Each point is reached from the start by the listed moves, each made 0, 1 or 2 times, or once backwards (-1), plus a little noise. Is the number of moves made odd or even? Then give how often each move was made.

Moves:
(1): [ -4,  -1,  19, -21,  17]
(2): [-2, 13, 16, 21,  9]
(3): [ -2, -13,  20,  -4,  -3]
Start: [-9, -4, 19,  0, -9]
Points:
[-22,  -7, 110,  13,  15] -> odd (1, 2, 2)
[-15,   0,  58,  18,  -7] -> even (0, 1, 1)
[-24,  -8,  92, -21,  26] -> even (2, 1, 1)
[-17,  -7,  56, -43,  28] -> even (2, 0, 0)

Moves:
(1): [ 17,  -9,   5,  -8,   6, -11,  -5,  -3,  -6,  -9,  -7,   7,  -8,  -4,  -9]
(2): [  5,  -3,  -4,   2,   4,   8,   2,   0,  10,   8,   3,  13, -11,  14,  -5]
(3): [  9,  16,  29,  -6,   0, -13,  24,   1,  11,  -8,  -4,  14,  21,  -7, -14]
(4): [ -1, -14,  -3,  16,  23,  -5,  -1,   5,   5,   1,  -2,   0,  18,   7,  -8]
(5): [ -1, -19,  -6, -13,   2,   3,  -1, -17,  14,  16,  24,  -5,   3,  -9,  37]
(6): [ 18, -16,  -5,   1,  -1,  13,   8,  13,   7,   2,  -6, -31,   8, -18, -23]
(7): [ -6,  -8,   3,   1,  10,   0,   4, -12,   5,  -7, -18,   1,  -9,   0,  10]
(8): [  5,  -1,  -7,  -5,   2, -18,   5,  20,  -6,   5,   6,   4,   1,  -3,   4]
(9): [ 6, -9, 16,  7, -6, -2,  8,  2, 15, -9, 12, -8,  0, 14,  4]
(10): [  6,  -8,  15, -19,  -3, -14,   3,   3, -12,  36,   2,   0,   9, -15,  -9]
(11): [  5,  -2,  -4,   7,  -6,  -3,  12,  -3, -14, -13,   6,  -9,  -2,   1,   4]
(12): [-11,   0,  -4,  -9,   5,   6,  -4,  10,   1,  -4,  20,   5, -24,   8,  -8]
Start: [ -1,   0,  12,   1,  -7,  -9,  -3,   8, -12,  -9, -14,   7,  -3,  -5,   3]
Points:
[  4, -43,  -5, -19, -12,  -5, -35,  10, -12,  -8,  53, -21, -35,  -4,  35] -> odd (1, -1, -1, 0, 1, 0, -1, 0, 1, 0, 0, 1)
[-10, -70,  40,   9,  77, -21,   9, -63,  47, -87,  31,  45, -42,  43,  68] -> even (2, 0, 1, 2, 2, -1, 2, -1, 1, -1, 1, 2)
[  57,   33,   96,  -40,  -28,  -11,   39,   43,    4,  -71,    0,   18,
  -32,   -8, -121] -> even (2, 0, 2, -1, -1, 1, -1, -1, 1, 0, 0, 2)
